Every row gives one point. The window is the flat piece filled in between its corners: a triangle in 3 columns, a solid with four corners in 4, and so on. A path goes straight from each point to the next, and from the last back to the first. List the points from which the path goes on through the window.
(in the rows, 128 means zero)

Window (4 x 4):
[[149 102 141  91]
 [100 169 133 155]
 [122 121  93 161]
 [123 116  75 130]]
Path:
(1): [126 176 106 181]
(2): [ 74 138 159 109]
(3): [106 111 103 125]
(4): [146 166 125 140]
(5): [142 174 148 151]
(6): [ 89 118 107 116]
(7): [ 89 135 116 149]
(8): [142 165 115 153]
(9): [115 188  89 139]
(10): [ 94 105 116 170]
(11): [ 98  86 103 111]
(12): [137 135  71 143]
Through the window after points: 1, 3, 7, 11

Window:
[[ 53 136 169 140 141  90 115 126]
 [114 140 153  88 100 142 129 138]
 [106 101 170 100 129 113 115 113]
 [123 124 202 153 181 139 132 170]
 [147 113 115  94  96 182 168  92]
 [153 109 121 118  71 145 138 119]
 [208 153 115 116 140 170 115 129]
 [160 152 139 138 123 183  57 123]]
Path:
(1): [146  96 109 118 125 160 140 139]
(2): [158 143 143 105  79 158 139  93]
(3): [151 139 195  96  59 169  89  69]
(4): [129 114  86 100 130 140 153 131]
(5): [112 109 121 109 127 142 146 145]
(6): [149 127 169 117 120 135 125 113]
(7): [133 151 167 121 120 125 110 113]
(8): [111 108 129 116 151 162 120 135]
Through the window after points: 1

Window, 9 rows:
[[153  93 137 150 123 122 111 129 169]
 [ 90 161 132 152 165 185 144 151 117]
 [ 81  96 106 131 154 149 129 134 114]
 [140 118 154 148 144 139 112  97 118]
 [111 135 214  74 107  99 124 123 151]
 [140 135 118 166 191 127  60 121 134]
 [159 105  88 113  97 180 139 115 157]
 [122 134 133 163 135 138  77 137 116]
 [ 69 147 164 129 146  63 126 108 115]]
Path:
(1): [161 127 141 149 155 151 105 138 110]
(2): [ 55 141 144 158 164 114  96 114 145]
(3): [109 109 138 118 122 121 115  84 194]
(4): [117 134 152 128 136 136 127 163 105]
(5): [137 135 139 115 131 138 131 141 108]
(6): [ 73 145 131 186 168 175 101 131 140]
(7): [ 75 168 148 139 129 168 125 109 150]
(8): [122  84 112 130 161 129 121 137  95]
(9): [116 141 166 136 148 109 114 135 118]
(10): [100 127 154 138 149 132 110 117 140]
(11): [123 139 121 174 160 171  19 108 167]
(12): [125 112 131 137 152 106 120 126 117]
(13): [128  72 113 113  99 124 133 201  98]
(14): [ 76 171 173 137 175 111 114  45 152]
(15): [ 74 114 114 127 127 142  97 111 137]
(16): [143 105 146 138 176 132 150 153 108]
Through the window after points: 5, 13, 15
